Every row gives one point. Examples show where two turns around zero, p and q, send a point. Write where each new point lands after one turn and then the other. Backwards means that the second turn is done in reverse. Each puzzle has new turns, and all numbers are rounded.

Turn p:
+0.29,+0.22,-0.40 -> +0.15,+0.45,+0.26
+0.06,-0.19,-0.11 -> +0.06,-0.09,+0.20
-0.26,+0.34,+0.24 -> -0.05,+0.08,-0.48
-0.39,-0.14,-0.32 -> +0.49,-0.18,-0.03
+0.29,-0.23,+0.58 -> -0.63,-0.26,+0.05
Turn q:
-0.25,-0.47,+0.14 -> -0.36,+0.27,+0.32
+0.11,-0.01,+0.11 -> -0.02,-0.14,+0.07
+0.69,+0.52,-0.57 -> +0.23,-0.54,-0.85
-0.08,-0.01,+0.25 -> +0.05,-0.01,+0.26
-0.28,+0.05,-0.06 -> +0.11,+0.27,+0.01
-0.19,-0.07,+0.13 -> +0.00,+0.15,+0.19
Where do these land?
q, then p: -0.44,+0.48,-0.08 -> -0.28,+0.56,+0.21
p, then q backwards: +0.28,+0.22,+0.09 -> -0.20,-0.29,-0.11
p, then q: -0.03,-0.09,-0.23 -> -0.03,-0.24,+0.07
q, then p: -0.27,-0.11,-0.15 -> +0.06,+0.25,-0.21
p, then q: +0.46,-0.50,+0.37 -> -0.11,+0.44,+0.63

Turn p:
+0.27,+0.07,+0.51,+0.23 -> +0.37,+0.40,-0.17,-0.25
+0.01,-0.01,+0.00,+0.41 -> +0.19,+0.07,-0.30,+0.20
-0.48,-0.13,-0.22,+0.80 -> +0.23,+0.01,-0.36,+0.87
-0.02,+0.09,+0.32,-0.42 -> -0.08,+0.22,+0.38,-0.29
+0.29,-0.03,-0.15,-0.43 -> -0.19,-0.27,+0.13,-0.41
-0.07,-0.22,-0.22,-0.20 -> -0.06,-0.32,+0.19,+0.04
+0.00,+0.24,-0.24,-0.39 -> -0.46,-0.10,+0.12,-0.16
Turn q:
-0.43,-0.03,+0.01,+0.48 -> +0.41,-0.49,-0.09,+0.00
+0.52,+0.38,+0.03,-0.34 -> -0.33,+0.58,-0.27,+0.11
-0.37,-0.54,-0.32,+0.42 -> +0.03,-0.79,+0.28,-0.04
-0.05,+0.17,+0.31,-0.43 -> +0.18,+0.51,+0.15,-0.02
+0.24,+0.29,+0.20,-0.04 -> +0.00,+0.31,-0.29,-0.05
+0.04,-0.42,-0.06,+0.16 -> -0.17,-0.31,+0.16,-0.24
+0.04,+0.16,-0.18,-0.25 -> -0.11,+0.19,+0.05,+0.27
Where do these land?
p, then q backwards: -0.93,+0.10,-0.15,-0.17 -> -0.09,-0.01,-0.72,-0.63
p, then q: +0.30,+0.06,+0.21,-0.21 -> -0.05,+0.37,+0.18,+0.10
p, then q: +0.18,-0.10,+0.23,+0.30 -> -0.35,+0.11,-0.19,+0.12
q, then p: +0.07,-0.39,-0.09,-0.06 -> +0.13,+0.13,+0.36,+0.06
q, then p: +0.50,+0.22,-0.02,+0.32 -> -0.39,-0.37,+0.03,+0.33
p, then q: +0.36,-0.11,+0.17,-0.21 -> -0.17,+0.36,+0.23,-0.03
p, then q: -0.49,+0.22,-0.36,+0.04 -> +0.42,-0.48,-0.11,-0.01

Turn p:
-0.11,+0.30,+0.52,+0.56,-0.09,+0.55 -> +0.34,+0.49,+0.00,-0.56,+0.44,-0.37
-0.39,+0.12,+0.04,-0.15,+0.09,-0.21 -> -0.07,-0.03,-0.28,+0.19,+0.27,+0.23
+0.07,+0.14,+0.14,-0.23,-0.41,+0.07 -> -0.27,-0.12,-0.25,-0.20,-0.03,-0.29
+0.02,-0.54,-0.33,-0.33,+0.29,-0.12 -> -0.02,-0.24,+0.10,+0.16,-0.45,+0.56
+0.18,-0.11,-0.06,-0.21,+0.23,+0.11 -> +0.12,+0.04,-0.06,+0.05,-0.36,+0.09
+0.27,-0.16,+0.21,+0.09,-0.05,-0.23 -> +0.21,-0.34,+0.12,-0.01,-0.03,-0.17
+0.33,+0.05,-0.47,-0.23,+0.56,-0.40 -> +0.11,-0.03,+0.12,+0.79,-0.43,+0.15
-0.39,+0.21,-0.04,+0.51,-0.63,+0.23 -> -0.44,+0.25,+0.23,-0.43,+0.62,-0.20
Turn q:
+0.06,-0.10,-0.17,-0.51,-0.01,+0.06 -> +0.08,+0.18,+0.41,+0.18,-0.06,-0.26
+0.23,-0.31,-0.30,+0.56,-0.35,+0.06 -> -0.10,-0.06,-0.07,+0.11,+0.66,+0.46
-0.10,+0.04,-0.32,+0.47,-0.59,-0.03 -> -0.10,+0.00,-0.24,+0.45,+0.29,+0.58
+0.05,+0.43,+0.30,-0.14,+0.59,-0.33 -> -0.14,-0.35,-0.23,-0.25,-0.43,-0.55
+0.43,-0.14,+0.47,-0.38,-0.18,+0.31 -> +0.28,-0.22,+0.66,-0.29,-0.15,+0.14
-0.39,-0.09,+0.10,+0.17,+0.17,-0.28 -> +0.20,+0.10,-0.49,-0.05,-0.02,-0.13
-0.27,+0.16,-0.07,-0.17,+0.38,+0.22 -> -0.21,+0.34,-0.04,-0.16,-0.28,-0.23
Where do these land?
p, then q: -0.21,-0.32,+0.23,+0.48,+1.20,+0.08 -> -0.69,-0.63,+0.74,-0.58,+0.05,+0.34
q, then p backwards: +0.27,+0.18,+0.23,+0.22,+0.07,+0.04 -> -0.05,-0.33,+0.07,-0.14,-0.27,-0.06
q, then p: -0.05,+0.01,+0.14,-0.25,-0.29,-0.27 -> +0.11,-0.15,+0.34,-0.14,-0.06,-0.25
p, then q: -0.14,+0.10,-0.12,-0.48,-0.08,+0.26 -> -0.16,+0.35,-0.04,+0.42,-0.09,+0.14
q, then p: +0.19,-0.25,-0.23,-0.31,-0.35,+0.09 -> +0.53,+0.07,-0.01,-0.11,+0.16,-0.24
p, then q: -0.15,+0.08,+0.12,+0.47,-0.27,+0.00 -> +0.08,-0.08,-0.07,-0.27,-0.22,-0.45
p, then q backwards: +0.09,+0.21,-0.37,-0.13,-0.29,-0.19 -> +0.15,+0.37,-0.39,-0.07,+0.10,-0.02

Turn p:
-0.10,-0.48,-0.16,-0.27,-0.35,+0.09,-0.54,-0.41 -> +0.28,+0.39,+0.07,-0.13,+0.29,+0.56,-0.17,+0.50
+0.25,+0.19,+0.35,-0.26,-0.04,+0.05,-0.14,-0.41 -> -0.25,+0.16,+0.53,-0.01,-0.06,+0.32,+0.01,-0.06
-0.09,+0.05,-0.23,-0.22,+0.24,-0.12,+0.25,+0.62 -> -0.05,-0.28,-0.27,-0.05,+0.21,-0.52,-0.36,-0.19
-0.47,+0.05,-0.23,+0.17,-0.39,+0.09,+0.42,+0.41 -> +0.09,-0.22,-0.70,+0.44,-0.13,-0.05,-0.22,-0.08
+0.80,+0.14,+0.03,-0.04,-0.23,+0.13,+0.02,-0.46 -> +0.17,+0.41,+0.73,+0.35,-0.01,+0.08,+0.20,-0.20
-0.25,-0.01,-0.41,+0.49,+0.46,-0.02,-0.11,+0.63 -> +0.30,-0.53,-0.42,-0.23,-0.05,-0.64,+0.14,+0.24
+0.10,-0.14,+0.49,-0.07,+0.01,-0.33,-0.08,+0.00 -> -0.18,+0.29,+0.06,-0.40,-0.22,+0.08,-0.07,-0.21
-0.14,+0.08,-0.05,+0.49,+0.27,+0.30,+0.13,+0.66 -> -0.02,-0.34,-0.35,+0.11,-0.35,-0.67,+0.08,+0.22
+0.10,-0.25,+0.16,-0.25,+0.10,+0.04,+0.22,-0.56 -> -0.33,+0.39,+0.15,+0.03,+0.34,+0.27,+0.25,-0.07
+0.04,+0.24,+0.25,-0.54,+0.13,+0.13,-0.04,-0.22 -> -0.46,-0.05,+0.41,+0.00,+0.17,+0.20,-0.21,-0.03
-0.22,+0.12,-0.20,+0.50,-0.20,-0.36,-0.13,-0.27 -> +0.45,-0.21,-0.20,-0.09,-0.17,+0.37,+0.37,-0.12
Turn q:
-0.05,-0.32,+0.31,+0.10,-0.27,-0.03,-0.56,-0.66 -> -0.32,+0.37,-0.08,-0.08,-0.70,-0.27,+0.42,-0.23
-0.17,-0.45,+0.26,-0.72,+0.36,-0.18,-0.40,-0.11 -> -0.03,+0.07,-0.09,-0.07,-0.13,-0.04,+0.87,+0.60
+0.03,-0.09,+0.20,+0.32,-0.32,+0.62,+0.46,+0.13 -> +0.03,+0.20,-0.58,-0.09,+0.30,+0.16,-0.33,-0.51
+0.21,-0.10,-0.43,+0.12,+0.13,-0.07,+0.31,+0.28 -> +0.13,-0.07,+0.31,-0.12,+0.53,-0.05,-0.18,-0.06
-0.04,+0.35,-0.33,+0.34,+0.08,+0.48,+0.30,+0.11 -> +0.35,-0.32,-0.04,+0.02,+0.20,+0.22,-0.35,-0.50
-0.09,-0.08,+0.17,-0.05,+0.33,-0.23,-0.25,+0.40 -> -0.03,-0.19,-0.03,+0.35,+0.18,-0.27,+0.22,+0.34
-0.39,+0.01,+0.01,-0.15,-0.38,-0.43,-0.33,-0.33 -> +0.11,+0.35,+0.15,+0.01,-0.66,-0.19,+0.00,+0.30
+0.37,+0.43,-0.20,+0.13,-0.25,+0.26,+0.19,+0.24 -> -0.06,-0.02,+0.15,+0.21,+0.23,+0.44,-0.44,-0.30
+0.12,+0.24,-0.01,-0.07,+0.33,-0.42,+0.29,-0.06 -> -0.16,-0.40,+0.21,-0.23,+0.05,-0.02,-0.20,+0.35
Where do these land?
q, then p: -0.50,+0.27,-0.23,+0.25,+0.00,+0.15,-0.33,-0.23 -> +0.38,+0.53,+0.19,+0.18,-0.18,+0.22,+0.11,-0.19
q, then p: -0.12,-0.29,-0.46,-0.57,-0.04,-0.13,-0.29,-0.05 -> -0.40,+0.08,+0.18,+0.32,-0.33,-0.35,-0.15,-0.43
p, then q: +0.21,-0.27,+0.00,+0.26,-0.03,-0.17,-0.24,-0.14 -> -0.20,-0.04,+0.03,-0.03,+0.12,+0.43,-0.19,+0.12
p, then q: +0.33,+0.20,+0.03,+0.02,+0.09,+0.01,-0.30,+0.40 -> -0.40,+0.30,+0.03,+0.16,-0.13,-0.11,+0.06,+0.31
q, then p: +0.33,-0.11,+0.24,-0.34,-0.34,-0.10,-0.30,-0.04 -> -0.20,-0.44,-0.25,+0.34,-0.29,+0.07,-0.06,+0.00
p, then q: +0.27,-0.10,+0.12,+0.09,+0.17,+0.41,-0.10,-0.03 -> -0.06,-0.04,-0.19,+0.21,+0.07,-0.13,-0.35,+0.28
q, then p: -1.14,-0.23,+0.07,+0.14,+0.07,-0.20,-0.04,-0.14 -> +0.81,+0.29,+0.22,+0.00,+0.09,-0.20,-0.36,-0.70
q, then p: +0.31,+0.38,+0.17,-0.09,+0.27,-0.14,+1.02,+0.00 -> -0.15,+0.00,+0.01,-0.45,+0.48,-0.18,-0.49,+0.82
p, then q: +0.31,+0.14,+0.07,+0.24,-0.18,+0.16,+0.58,+0.25 -> -0.12,+0.05,+0.22,-0.16,-0.37,-0.38,-0.48,-0.18

Turn p:
+0.08,-0.58,-0.26,-0.61,+0.37,+0.39,-0.15,+0.09 -> +0.16,+0.10,-0.77,-0.29,-0.19,+0.49,+0.12,-0.31
+0.35,-0.05,+0.08,-0.49,-0.30,-0.34,-0.24,+0.44 -> +0.30,-0.37,-0.07,+0.46,-0.28,+0.49,+0.11,+0.23
+0.00,-0.13,+0.19,+0.23,-0.37,-0.09,-0.38,+0.27 -> -0.36,-0.01,+0.24,+0.28,-0.03,+0.35,+0.13,+0.25
+0.19,-0.35,-0.49,-0.19,+0.28,+0.59,+0.25,+0.34 -> +0.05,+0.24,-0.39,-0.18,-0.40,+0.30,-0.29,-0.67
-0.31,+0.16,+0.36,+0.23,+0.31,-0.02,+0.21,+0.06 -> -0.05,+0.32,+0.15,-0.14,-0.20,-0.45,+0.16,+0.18
-0.25,+0.12,-0.26,+0.26,+0.36,-0.28,+0.05,-0.11 -> +0.12,+0.40,-0.05,-0.03,+0.24,-0.28,-0.29,+0.20
+0.17,+0.30,+0.23,+0.39,-0.24,-0.34,+0.00,-0.30 -> -0.08,-0.29,+0.51,-0.01,+0.25,-0.22,-0.12,+0.34
+0.11,+0.45,+0.34,+0.32,-0.12,-0.30,+0.18,-0.40 -> +0.02,-0.32,+0.50,-0.11,+0.20,-0.49,-0.05,+0.30
-0.05,-0.01,-0.38,-0.52,+0.11,+0.58,-0.29,+0.28 -> -0.16,-0.03,-0.76,+0.23,-0.22,+0.18,+0.00,-0.44
+0.32,+0.00,+0.19,+0.09,-0.30,-0.09,-0.16,-0.37 -> -0.12,-0.47,+0.23,-0.15,+0.24,+0.12,+0.02,+0.16
-0.60,+0.11,-0.02,+0.30,-0.08,-0.10,+0.53,-0.31 -> +0.12,+0.41,+0.40,-0.06,+0.40,-0.52,+0.18,-0.22
Turn q:
+1.51,-0.15,+0.34,-0.08,-0.25,-0.15,+0.03,+0.06 -> +0.72,-0.58,-0.04,-0.43,-0.80,+0.09,+0.31,-0.85
-0.26,+0.19,+0.18,-0.04,+0.08,-0.11,+0.54,-0.07 -> -0.13,+0.23,-0.37,-0.19,-0.05,+0.06,+0.23,+0.39
+0.24,-0.12,+0.05,+0.06,-0.21,-0.06,-0.06,+0.22 -> +0.17,-0.12,-0.01,+0.11,-0.18,+0.21,-0.05,-0.21
-0.33,-0.74,-0.25,-0.09,-0.28,+0.18,-0.17,-0.20 -> -0.61,+0.20,+0.05,+0.36,-0.09,-0.13,-0.41,-0.40
+0.10,+0.03,+0.01,+0.15,+1.08,-0.17,-0.17,-0.07 -> +0.00,-0.36,+0.54,+0.08,-0.08,-0.55,+0.50,+0.52
-0.27,-0.01,+0.23,-0.10,-0.21,+0.12,-0.23,+0.18 -> +0.03,-0.12,-0.25,+0.24,+0.19,+0.04,-0.32,+0.03
-0.25,+0.23,-0.02,+0.18,-0.34,+0.45,+0.22,-0.13 -> -0.12,+0.25,-0.12,-0.39,+0.14,+0.21,-0.46,+0.15
-0.30,+0.24,-0.06,-0.03,-0.09,-0.17,-0.23,-0.24 -> +0.14,+0.31,-0.03,+0.11,+0.35,-0.21,-0.06,+0.04
-0.27,+0.22,-0.30,-0.27,+0.43,+0.03,-0.02,+0.09 -> -0.26,-0.10,+0.16,+0.02,+0.47,-0.05,+0.31,+0.23
-0.16,+0.12,-0.17,+0.23,-0.20,-0.11,+0.09,+0.16 -> +0.07,+0.27,+0.06,+0.08,+0.05,+0.32,-0.05,+0.11
Where do these land?
p, then q: +0.01,-0.12,-0.40,+0.08,+0.52,-0.09,+0.18,+0.30 -> +0.48,-0.03,+0.20,-0.16,+0.44,+0.03,-0.06,-0.29
p, then q: +0.02,-0.43,-0.27,-0.58,-0.02,-0.67,-0.14,+0.59 -> +0.22,-0.35,+0.55,-0.67,-0.21,+0.55,-0.36,-0.12
q, then p: -0.33,+0.27,+0.19,-0.31,+0.08,-0.27,+0.39,+0.10 -> +0.24,+0.34,-0.07,+0.19,-0.18,-0.13,-0.38,-0.38
p, then q: -0.11,+0.09,-0.27,-0.13,-0.50,+0.33,-0.03,-0.26 -> -0.32,+0.24,+0.20,-0.06,-0.22,-0.49,+0.01,+0.22
q, then p: +0.41,+0.10,+0.26,+0.44,+0.13,-0.02,-0.15,+0.38 -> -0.17,-0.31,+0.25,-0.13,-0.31,+0.55,+0.06,-0.09
q, then p: -0.34,-0.31,+0.54,-0.01,-0.21,+0.25,-0.14,-0.02 -> -0.27,+0.23,-0.15,+0.33,+0.37,+0.36,-0.26,+0.21
q, then p: +0.54,+0.06,+0.22,+0.25,+0.34,+0.33,-0.06,-0.12 -> +0.28,-0.29,+0.06,+0.01,-0.08,+0.54,+0.42,+0.12
q, then p: -0.48,+0.53,+0.05,-0.01,-0.04,+0.12,-0.06,-0.60 -> +0.36,+0.00,-0.47,+0.34,-0.22,-0.26,-0.30,+0.47
q, then p: +0.27,-0.21,-0.31,+0.27,-0.28,+0.01,+0.01,-0.38 -> -0.08,-0.51,+0.03,+0.07,+0.25,-0.28,+0.28,+0.14

Turn p:
+0.07,+0.04,-0.42,-0.15,+0.22,+0.06,+0.18,+0.50,+0.17 -> -0.04,+0.21,+0.49,-0.35,+0.00,+0.15,-0.03,+0.13,+0.34
-0.22,+0.04,+0.26,+0.10,-0.61,+0.28,-0.06,-0.25,+0.00 -> -0.24,-0.39,-0.30,+0.37,+0.20,-0.38,-0.06,-0.12,+0.08
-0.16,+0.22,+0.12,-0.25,-0.09,-0.04,-0.23,+0.07,-0.29 -> +0.13,-0.05,+0.11,+0.29,-0.31,-0.19,+0.14,-0.16,+0.08
-0.12,+0.20,+0.09,-0.02,-0.17,+0.26,-0.32,-0.68,+0.23 -> +0.11,-0.52,-0.19,+0.57,+0.27,+0.16,-0.10,+0.06,-0.12
+0.34,+0.18,+0.48,+0.06,+0.16,-0.02,+0.28,+0.26,+0.53 -> +0.03,+0.47,+0.17,-0.02,+0.27,-0.13,-0.67,+0.04,-0.20
+0.25,-0.30,-0.43,-0.39,-0.04,-0.35,+0.18,+0.14,-0.37 -> +0.24,-0.15,+0.09,-0.64,-0.45,-0.11,+0.23,+0.17,+0.09
-0.39,-0.53,-0.32,-0.29,+0.14,-0.43,-0.13,-0.03,-0.44 -> +0.05,-0.26,-0.14,-0.42,-0.62,+0.30,+0.41,-0.36,+0.05
+0.20,+0.39,+0.42,+0.45,-0.31,+0.21,-0.33,-0.36,-0.09 -> +0.02,+0.07,-0.44,+0.72,+0.26,-0.29,+0.03,+0.24,-0.18
-0.16,+0.25,+0.02,+0.35,-0.21,-0.27,-0.04,-0.18,+0.05 -> +0.23,+0.08,-0.38,+0.16,+0.28,-0.04,+0.09,-0.17,+0.15
+0.19,+0.20,+0.26,+0.33,+0.59,+0.50,+0.62,+0.11,+0.36 -> -0.29,+0.48,+0.51,-0.07,+0.71,+0.09,-0.21,+0.09,-0.49
+0.00,-0.70,-0.48,-0.17,+0.33,-0.20,-0.14,+0.44,-0.16 -> -0.26,+0.09,+0.08,-0.63,-0.62,+0.45,+0.17,+0.08,+0.20
Turn q:
+0.17,-0.12,-0.15,+0.10,-0.16,-0.47,-0.02,+0.11,+0.02 -> +0.38,+0.19,-0.09,-0.28,+0.12,+0.09,-0.01,-0.21,-0.05
+0.01,+0.64,+0.21,+0.12,-0.02,+0.39,+0.05,+0.55,-0.11 -> -0.05,+0.46,-0.14,+0.54,-0.44,-0.32,-0.02,+0.31,-0.07
+0.07,+0.42,+0.10,+0.02,+0.01,-0.22,-0.37,-0.38,-0.24 -> -0.19,-0.06,-0.62,-0.15,-0.07,-0.17,+0.17,-0.17,+0.18
+0.35,-0.16,-0.02,+0.37,+0.16,-0.23,+0.07,-0.32,-0.22 -> -0.03,-0.08,+0.02,-0.27,-0.12,-0.09,+0.02,-0.64,-0.08
+0.09,+0.17,-0.10,-0.27,-0.16,+0.49,-0.10,+0.22,-0.27 -> +0.08,-0.10,+0.04,+0.17,-0.50,-0.08,+0.10,+0.41,+0.20
-0.30,-0.30,+0.19,-0.79,+0.32,-0.17,+0.43,+0.05,+0.41 -> +0.14,-0.28,+0.29,+0.58,+0.72,+0.43,-0.07,+0.09,+0.29
-0.37,+0.15,+0.34,-0.05,-0.16,+0.27,+0.03,+0.48,-0.34 -> -0.14,+0.30,-0.11,+0.41,-0.40,+0.35,-0.06,+0.37,-0.09
+0.38,-0.45,-0.25,+0.56,+0.07,+0.05,-0.62,-0.44,+0.29 -> -0.32,-0.02,+0.28,-0.99,+0.06,-0.38,-0.12,-0.24,+0.12
+0.20,-0.13,-0.03,+0.36,-0.36,+0.12,-0.02,-0.32,+0.21 -> -0.14,+0.05,+0.21,-0.43,+0.02,-0.18,+0.36,-0.05,-0.24
-0.60,-0.20,-0.28,-0.43,+0.28,-0.24,+0.57,+0.05,+0.25 -> +0.28,-0.44,+0.11,+0.44,+0.61,+0.35,-0.35,+0.13,-0.27
Where do these land?
p, then q: -0.02,+0.10,-0.20,+0.22,-0.17,-0.34,+0.34,+0.09,-0.11 -> +0.30,-0.22,-0.03,+0.22,+0.30,-0.21,+0.06,-0.14,+0.19
q, then p: +0.23,+0.14,+0.05,+0.10,-0.20,+0.35,-0.45,-0.17,+0.45 -> +0.33,+0.18,+0.26,-0.23,-0.08,-0.06,-0.28,-0.55,+0.18
p, then q backwards: +0.21,+0.18,-0.27,-0.01,+0.04,+0.35,+0.25,+0.23,-0.44 -> +0.25,+0.00,+0.06,+0.01,-0.35,+0.45,+0.00,-0.10,+0.42
p, then q: +0.07,-0.15,-0.19,+0.14,+0.24,+0.27,+0.26,-0.19,+0.00 -> -0.09,-0.14,+0.10,+0.38,-0.16,+0.22,-0.22,+0.02,+0.08
q, then p: +0.28,-0.16,+0.37,+0.23,-0.08,+0.17,+0.24,-0.14,-0.37 -> -0.06,-0.38,-0.20,+0.09,+0.36,-0.37,+0.06,-0.23,-0.16
p, then q: -0.31,+0.16,+0.12,-0.73,+0.07,-0.81,+0.28,-0.12,+0.36 -> -0.14,-0.25,+0.10,-0.54,-0.03,-0.18,+0.68,-0.29,+0.76
q, then p: -0.32,-0.34,-0.01,-0.28,-0.12,+0.36,+0.21,+0.24,+0.20 -> -0.52,+0.43,+0.10,+0.19,-0.13,-0.18,-0.13,-0.06,-0.11
p, then q: -0.40,+0.17,+0.23,+0.02,-0.03,+0.22,+0.14,-0.27,-0.02 -> -0.31,-0.23,+0.01,-0.11,+0.01,+0.09,-0.14,-0.42,-0.17
p, then q: +0.06,+0.11,+0.21,+0.28,+0.23,+0.28,+0.02,+0.20,+0.12 -> -0.27,+0.12,-0.33,+0.23,-0.09,-0.11,-0.20,+0.04,-0.12
q, then p: +0.21,-0.21,-0.31,+0.03,+0.04,-0.86,-1.29,+0.12,-0.18 -> +0.60,-0.71,+0.72,+0.15,-0.27,+0.51,-0.58,+0.54,+0.52
